Each row is a point. Each copy is the shape, with its points in the same order, stretched, turned, moved and blurred by noise. Some copies are also mirrored. Which?

Shape (9 x 3)
[[ 11  -9 -31]
 [ 41 -40  -4]
 [ 16 -30   4]
 [-32 -32 -63]
 [ 24  39  35]
 [ 36  34  33]
 [ 47 -31 -20]
 [ -9  36 -18]
 [ 12 -22  37]]
Copy 1 (9 x 3)
[[-47  13 -21]
 [-19  10 -47]
 [-13  18 -29]
 [-73  61 -16]
 [ 22 -46   9]
 [ 18 -48  -3]
 [-42   0 -46]
 [-31 -13  22]
 [ 16   6 -22]]
Copy 1 is: mirrored
Copy 2 (9 x 3)
[[ 11   0 -19]
 [-46  10 -45]
 [-42   8 -23]
 [ 17 -62 -13]
 [ 22  75  17]
 [ 21  72   4]
 [-24  12 -60]
 [ 65  29  15]
 [-52  35   9]]
Copy 2 is: mirrored
Copy 3 (9 x 3)
[[-26  15  -6]
 [ -3   8 -43]
 [ -7  -5 -35]
 [-80  -3 -12]
 [ 41   8  11]
 [ 41  12   4]
 [ -2  26 -34]
 [-17  12  29]
 [ 15 -25 -36]]
Copy 3 is: only turned
Copy 4 (9 x 3)
[[ 17  -6   7]
 [-19 -11  41]
 [-23  -1  15]
 [ 19  38  -2]
 [  3 -45 -27]
 [  2 -48 -16]
 [ -2 -16  44]
 [ 37 -16 -37]
 [-46  -4   3]]
Copy 4 is: mirrored

Shape (9 x 4)
[[ 22 -18 -32 -45]
 [-33 -57 -12   3]
 [ 14  24  81 -22]
 [-37   7 -24  16]
 [-13  20 -10  16]
 [ -7  22 -33 -25]
 [-12  42 -25 -45]
 [  0 -57 -21  -4]
 [ 10  40   3  12]]
Copy 1 (9 x 4)
[[ 61  -8 -53 -76]
 [ 50 -29  17  16]
 [-25 -68 -35 -44]
 [ 14  16  34   6]
 [ -2  12  10   0]
 [ 30  15  -8 -59]
 [ 30   9  -5 -94]
 [ 55 -23 -22  -1]
 [-21  12 -14 -14]]
Copy 1 is: mirrored
Copy 2 (9 x 4)
[[ 30  14 -43 -16]
 [ 20  27  20 -64]
 [-13  46  21  41]
 [-14  -6   5 -40]
 [-10 -16   0 -11]
 [ -7   1 -35 -15]
 [-24  14 -42 -10]
 [ 42  14  -1 -45]
 [ -9 -22  -5  19]]
Copy 2 is: only turned
Copy 3 (9 x 4)
[[ 35 -12  -9 -34]
 [-23 -33 -46  -3]
 [-20  -3  49  11]
 [-15  17 -41  -3]
 [  4  24 -19   9]
 [ 12  21 -15 -35]
 [  0  30  -4 -55]
 [ 14 -35 -35   2]
 [ 23  33   3  18]]
Copy 3 is: only turned
Copy 4 (9 x 4)
[[-20  24 -38 -21]
 [-31 -48 -10 -14]
 [-22 107  42  16]
 [ 25 -57  -3  34]
 [ 39 -21  -1  22]
 [ 31  -5 -27  43]
 [ 24  31 -24  71]
 [-36 -18 -17 -52]
 [ 40   7   8  14]]
Copy 4 is: only turned

Shape (12 x 6)
[[ 32   2 -18 -20  -4  52]
 [118  -4 -12   8  21   5]
 [-42 -10 -35  20 -48 -28]
 [-30   9  26 -15 -21  21]
 [-44  -7  -4 -17  16  19]
 [-32  -9  -8  25 -14  14]
 [ 44  10 -29  23   2  39]
 [-42  26 -21 -26  -3  54]
 [-31  45 -31   1  10  29]
 [-23  -2   6 -25  10   1]
 [-30  -1 -29 -19 -13   1]
 [-10  15  29  11 -61 -24]]
Copy 1 (12 x 6)
[[ 35   2 -14   2 -58  27]
 [  8  31  10  71 -32  80]
 [  8 -76 -20 -27  80 -15]
 [ 23 -19 -46  -9 -14 -25]
 [ 14   9 -24 -51  -7 -36]
 [ -6 -23 -51 -37  24  -8]
 [ -5  -4 -26  12 -30  53]
 [ 17 -15 -12 -44 -53 -31]
 [-29  -9  -2 -28 -32 -21]
 [ 16   8 -11 -19   0 -36]
 [ 24 -27   4 -28  15 -28]
 [  9 -67 -43  36  45  -3]]
Copy 1 is: mirrored
Copy 2 (12 x 6)
[[ 31  32 -18 -12 -14  15]
 [-44  34  -8 -31   7  67]
 [ 18 -56 -21  21  -6 -13]
 [ 37  14   6  38  -5  -7]
 [ 33   1  26   8 -25 -17]
 [ 35 -34  11  20 -12  10]
 [ 15   8 -15  -4 -25  45]
 [ 60  26  -9  20 -50 -17]
 [ 34   7  -4  26 -68   5]
 [ 11  10  13  10 -13 -13]
 [ 21  -7 -15   3 -22 -24]
 [ 12 -14 -13  54  15  10]]
Copy 2 is: only turned
Copy 3 (12 x 6)
[[ 25 -28  24  27 -25  76]
 [100 -76 -40  75 -73 -18]
 [-14  -2  30  13  74  -8]
 [-39  -3   9 -37 -12  55]
 [ 11  29  57 -41  -8  40]
 [ 17  17   4 -22  33  41]
 [ 51  -7 -19  41   3  48]
 [-31  41  54 -12  11  93]
 [-18  66  26   3  24  46]
 [ -1   6  44 -27 -28  12]
 [-10   5  61   3  17  19]
 [-56 -36 -39  -8  16  -2]]
Copy 3 is: mirrored
Copy 4 (12 x 6)
[[ 27  32  26 -19   0   2]
 [ 69  62  27  52  24  58]
 [  9 -47  -5 -40   4  16]
 [-16  -9 -14 -25   0 -24]
 [  7 -32   0 -17 -20 -50]
 [  8 -17 -22 -33 -17 -11]
 [ 45  36   9   1 -15  31]
 [-13  -8  10 -37 -35 -41]
 [ -2 -17   0 -19 -52 -23]
 [  6 -23   2  -2  -6 -31]
 [  6 -31  16 -28 -10 -18]
 [-19  -8 -25 -20  28  33]]
Copy 4 is: only turned

Shape (12 x 8)
[[  9 -25 -42 -50  39  30  -7  29]
 [ -5 -31 -21 -21  13  14 -11  -2]
 [ -3 -23 -17  -4  19  33 -55  -1]
 [ 28   0  19 -36  -4  27 -48  -3]
 [-30  -4  17  70 -24   1  28  21]
 [-66  18  38  41  23  -7  28   5]
 [ 23 -19  -9 -12   6 -32 -24 -30]
 [ 28 -38  14 -11  36  16 -20   8]
 [ 11 -48  23 -21   5  44 -18 -36]
 [-15  23  25  80  30  18  29  -3]
 [-23  -6  69  66  -1 -14  15  21]
 [-13  23  22  38  -7   0  46   4]]
Copy 1 (12 x 8)
[[-26   2   4  68   4  27  20 -55]
 [-16   2   5  39 -14   5  10  -5]
 [-48  15 -28  32 -13   9  35   8]
 [ -7 -25 -34  41 -52  15  23  -2]
 [-28  33 -12 -59  -2 -59  -3   5]
 [  3 -10   0 -63  23 -29  49   0]
 [  0 -10   2  21 -32  39  -9  22]
 [-16  31  -7  31 -40  24  31 -28]
 [  8  27 -18  36 -47 -12  21  20]
 [-18  60 -53 -80  26 -31  44  -8]
 [-10  22  -6 -64 -37 -42  30  -1]
 [  8  14 -24 -51   6 -29   3 -14]]
Copy 1 is: mirrored
Copy 2 (12 x 8)
[[-37 -45  54 -71   4 -11  22  16]
 [-47 -21   7 -45   9  -5   0  13]
 [-32 -19  -1 -55  16 -32 -24 -14]
 [-51  -5  31 -24  49 -32 -44 -23]
 [  9  32 -27  38 -59  44   3  -7]
 [ 18  51   4  30 -41 -27  33   1]
 [-41  -3 -26 -19  40  -8 -45  28]
 [-29  12  21 -56  17  -1 -29   8]
 [-82   5  -5 -59  50  -2 -12 -12]
 [ 47  37 -22  -6 -27  20  24 -11]
 [ 17  78 -11  43 -48  12 -27  -5]
 [ 10  25  -5  27 -22  25  23  -4]]
Copy 2 is: only turned
Copy 3 (12 x 8)
[[-23  24  26  65 -32 -27  48 -35]
 [-18  13  34  42   1  -8   5 -41]
 [-53  36  11  39  11 -21 -28 -23]
 [-42  10  -1  22 -18  18  -4  -7]
 [ 47   1 -40 -20   9   0 -35 -42]
 [ 33 -53 -53  -7  39 -30 -13 -20]
 [ -6   9  67  21  31  31  17   8]
 [-26  38   2  71  15  25   4 -28]
 [-22  -1  40  52   2  27 -65 -49]
 [ 39  -8 -64  11  48 -28 -60  25]
 [ 28   3 -73   3  40  33 -28 -35]
 [ 53 -31 -32 -26   1  -3 -13 -17]]
Copy 3 is: only turned

Shape (15 x 9)
[[-34 -23   3 -35 -32 -33   8  19  11]
 [ 39  25 -11  11 -30 -24   2  -2  42]
 [ 36  -2   1  38 -56 -11  29 -40  -8]
 [-18   5 -37 -49 -18   7 -35  14  -4]
 [-34  54  23  54  20   5   8  24 -67]
 [ 58   5   4  48 -12  13  20 -10   5]
 [-45  20   7  50  45 -24 -15 -14 -52]
 [  1 -15 -32 -30 -17  16   3  14  36]
 [ -3 -29   4 -48 -15  17 -27  18  21]
 [ 30  30  16  33   2  31  34 -40  22]
 [-15  11  18 -22 -36 -21 -35  16  -2]
 [-58  21  23  41 -16   9 -26 -20 -25]
 [ 19  18  13  49  51  13  -2   7 -64]
 [ 50  38  -2   0 -15  23  32 -38   4]
 [ 25  20 -18  42 -40  58  28 -30  25]]
Copy 1 (15 x 9)
[[ -1  20   6 -39   2 -55  43   9 -11]
 [-28   6 -12 -57  33  10  -5  22 -18]
 [ -4 -47  35 -21   0 -23 -22  65 -67]
 [ 36  24  41  -4  20 -32  -2 -12  33]
 [-10 -18 -28 104  65   6   6 -12 -60]
 [  0 -41  -8  -8  -6  50 -17  46 -27]
 [-33  30 -46  79  33 -18 -27  -3 -54]
 [ 33  22  16 -50 -13   9  26   0  18]
 [ 45  12  -8 -38 -24 -11  10  -2  45]
 [ 20 -36 -28 -39 -24  48 -15 -12 -49]
 [  7   1 -15   1  39 -47  -2   6   2]
 [ 21  13 -42  40  39 -35 -23   9 -74]
 [-17 -23 -26  91   5  43 -32   3  -5]
 [ 22 -47  36 -25 -19  26 -18  -7 -18]
 [ 51 -33  15 -41  -7  51 -10  34 -64]]
Copy 1 is: only turned
Copy 2 (15 x 9)
[[ 18  -4  34  30  -9  19  26   5  33]
 [ 42 -19  -6 -10  33  10  27  32  17]
 [  9   7 -11 -19  17  13  69  44  26]
 [ 33 -18  54 -21 -10   7  -7   7  -6]
 [-32  74 -40  20  18 -32   2  56  -9]
 [ -3   4 -29 -26  44 -14  37  22  21]
 [-40  46 -45   6   0  13 -24  32   7]
 [ 48 -12  41 -17   4  24  25 -17   6]
 [ 28 -15  56 -12  -5  -4   5 -17  40]
 [ 49  34 -30 -29   7  11  54   3  20]
 [ 16   1  29   7   5 -10   3  31  39]
 [ 12  80  19  -9   0  15  14  39  33]
 [-59  25 -61 -12  18 -37 -19  24   2]
 [ 52  -2 -25 -35  -4  -1  53  17   4]
 [ 61  48  23 -53  26  18  68  20   1]]
Copy 2 is: mirrored
Copy 3 (15 x 9)
[[ -1 -14 -49 -26  -4  24  10  22  21]
 [ -1 -71  -9   9 -10 -48   4  -2   2]
 [ 13 -58 -33  35  20 -28  13 -33 -34]
 [-23  22 -16 -29   5  -9 -15 -17  49]
 [-37   8   4  87  21  24 -32   5 -69]
 [ 26 -61  12  38   3 -19   5 -26 -44]
 [-12  38 -24  54  13 -26 -13  32 -62]
 [ 23  -5  -3 -21 -30   4   1 -22  35]
 [ 11 -15  -8 -34   6  24 -18  -2  34]
 [ 35 -64   3  44 -16 -18 -38 -31 -51]
 [-32 -39 -30   2  37   0 -21  18  19]
 [-10   3 -32  78  42  -5 -38  16 -34]
 [  0  14  27  48  18   3 -15  -2 -74]
 [  5 -62   0  14 -11 -26 -30 -54 -27]
 [ 41 -46  12  62 -13  -8 -29 -59 -18]]
Copy 3 is: mirrored

Shape (15 x 11)
[[ 11   2  51 -15  16  36 -45 -27 -16  45  33]
 [-16  42  70  50  44  33 -16   2 -42  14  -3]
 [  3 -39  27  21 -16 -34 -23 -31  13  14 -14]
 [ 53  -9  -1  14  27 -57   6  35 -10  28 -59]
 [ 11 -55   1  -1  36  -6 -28  -9   5   3 -39]
 [-15  16 -14  33   7 -23 -12 -11  47   9 -57]
 [ 20   4  25 -45  34 -16  -3 -20  29  29  29]
 [ 25  22  17 -49 -10 -42 -18  36  -9  14 -41]
 [ 24  29  45  45  32 -18 -49  23 -35 -40  17]
 [ 39 -20 -28  -8 -36  -3 -41  27 -13  19  13]
 [-30 -55  51 -47 -29  41  23  -7  58  43 -18]
 [-50  29   5 -30  57 -52  24  32 -28  28 -37]
 [ 24 -44 -15 -33 -32  16 -16 -35 -40 -16   3]
 [ 13  43  11  35   4 -45 -68 -22  27 -35 -38]
 [-38  24  46  39  21  26  29 -27 -30 -40 -15]]
Copy 1 (15 x 11)
[[ -3  22 -13 -21 -30  35  61 -69  -4  19 -27]
 [-42  47  -5   1 -47  -9  34 -29 -80  -1 -37]
 [ 33 -49  15  -3 -16 -21  35 -22 -14 -12 -12]
 [-53 -70 -38  28  -9  -7 -20  -3 -34 -53 -32]
 [  3 -26 -16  -3 -34   2  25 -21 -21 -51  41]
 [ -7 -52 -19  -8  -8 -63 -11   1 -12  -9  23]
 [ -4  -1 -37 -46 -14  19  37 -24  37  -9 -30]
 [-10 -58 -74 -21   1  34 -14   6 -40  -7 -29]
 [-19  34 -31  56 -34   2  36  28 -60   1 -32]
 [  0 -38 -22  40  10  46 -24 -19   8  21  -1]
 [ 58 -31 -21 -85 -13  15 -13 -82   8  -8  -7]
 [-40 -16 -32 -70  15  11  -5  35 -68 -57  -6]
 [ 18 -30  10  -7 -51  49  -6  -5 -23   6  34]
 [  8 -35 -41  30 -25 -54  41  29 -27  17   9]
 [-13  33  20 -27 -72 -29   0  23 -87  -8   0]]
Copy 1 is: only turned
Copy 2 (15 x 11)
[[ 25  31  26 -34  -5 -50  21  35  10 -42   3]
 [ -7   4  48  21 -28 -55  25  22  28 -33 -43]
 [ 45  46 -15   5  23  -9   3 -17   4   3  13]
 [-27 -23 -17 -16  40 -48   8 -48  29  -6  26]
 [ -4  40 -41 -25  -4 -20   3 -27   5  -8   7]
 [ -2  10  -2  -4  30 -23 -58 -31 -13   1 -20]
 [ 21  -5  -8 -52   0 -50   9  21  -2 -14   4]
 [-16 -14  15 -31  33 -13  24 -23 -22 -24  10]
 [-37  11  42  17 -17 -40  59  29  15  34 -10]
 [-25  17  15 -15  40  -1  11  13  -2 -21  62]
 [ 59   9 -40 -24 -18  -5 -23 -28 -44 -73  38]
 [-27 -44  17 -49  -3   3   0 -34  31 -20 -34]
 [ -8  39 -29 -13  20  28  40  17   4 -22  11]
 [-16  31  27  10  37 -32  -9  -3 -27  36 -37]
 [-10   0  -2  47 -29  -1  26  24  11 -18 -59]]
Copy 2 is: only turned

Shape (16 x 12)
[[ 23 -13  17  66 -10   8 -40 -21  -4 -36   5   3]
 [-47 -29  -5 -44  17  12  17  34 -64  42  44  13]
 [  0 -23 -18  46 -45  19 -29 -15 -13  26 -33 -20]
 [-16 -50  10 -54   9 -40   3  18 -26   1  21  10]
 [ 40  26  61 -31   7   1  19 -19  41  41 -21  18]
 [ 24 -39 -36  31  -8   5  -3 -45   0   1  12 -11]
 [ 70  51  44 -14  -7 -21  35 -10  19  26   9  33]
 [ 36  41  17 -23   5 -11  -7 -19 -12  24  -3 -28]
 [-50  -6 -15 -13  -3 -13  16  17 -39  20  32  13]
 [ 16 -43   1  41  -7  26   2 -37 -51 -32 -19 -12]
 [-15 -16  12 -25  15 -56  26  29 -55  40  13  13]
 [  2  14   5  12 -21   2 -34 -48 -21 -17   1  15]
 [ 81  43  34  14  46  -1 -15  18  40  -8   5 -10]
 [ 32 -17 -13  31 -66  36 -32  -3 -23 -15   8 -27]
 [ -4 -10  12  66 -62  27 -12 -48  -1 -19   6 -60]
 [ 53  69  17  -8   0   2  21  11  46 -19 -31  -2]]
Copy 1 (16 x 12)
[[ 18 -37   9  48 -44  11 -10  11  10 -24  18  -3]
 [-11  27   8 -77  -8 -13  50  15   5  34 -20 -65]
 [ 12  11 -39  10 -49  11   2 -18  -3 -37  27  -9]
 [  3  29  -1 -31  20 -37  52  44  13 -10 -38 -38]
 [ 28  34  62 -19  24   3  18  -3 -44 -41   3  25]
 [-24   4 -24  34  -2  15   3 -21  -3 -25  -4  -5]
 [ 27  28  87  19  -1  -7  38 -30 -14 -16   6  41]
 [ 39  32  25  -3  -4   5   7 -28  -5 -18 -30   4]
 [  6  12   7 -45 -17 -29  46  -9  30  25   1 -39]
 [ -9 -42 -40  20  -7   4   7  14 -43 -27 -17 -20]
 [ 31  22   7 -53  13  -6  82  19   5  10 -20 -34]
 [  7 -25   4   0 -38 -15  -8 -12  17 -28 -16  -8]
 [ 49  20  57  57   7  16 -30  13  -6  11   9  52]
 [  3  17  -6  48 -84 -18 -17 -15  -2  -8  11 -15]
 [ 31 -19 -16  45 -46  10  -8 -53 -12 -45  30 -46]
 [ 44  19  34  42  -1 -40 -32 -17 -12  -3  11  69]]
Copy 1 is: mirrored
Copy 2 (16 x 12)
[[-31  25 -37 -33   5 -23 -12  21  19  41 -16 -56]
 [ 32 -32 -15  24  20  87 -18   7  22 -26 -45 104]
 [-42 -15 -27 -57  -6   1 -54  31  -1  32 -24 -10]
 [ 38   2 -26 -11  16  60  20 -24  17 -51 -14  62]
 [-33  -2  37  -6  51  12  -4  38 -49 -36  41 -30]
 [ 15  11   0 -32 -40  24 -46  10 -25  27 -31 -21]
 [-20  -4  -2  10  32   5  -2  67 -61 -58  33 -55]
 [-11   4   8   5  13  23 -37  34 -29 -17  64 -16]
 [ 11 -37 -23  16  -1  62  -1  -5  19 -29 -29  46]
 [-19  42 -51 -13   8 -23 -48 -21  -9  43 -33  10]
 [ 40 -44 -45   3  38  56 -12  -8  -2 -46   5  47]
 [-50  28 -10  -8  -2  18 -13   1  22 -11  -6 -38]
 [ 12  13  29  -5  27 -37 -15  62 -19  10  65 -71]
 [-30  31 -56 -42 -31  -9 -36  73   4  34 -28   2]
 [-53  16 -55 -20 -32  -6 -24  38 -15  87   2 -35]
 [-35   9  22   5  10 -54   6  41 -44 -28  62 -59]]
Copy 2 is: only turned
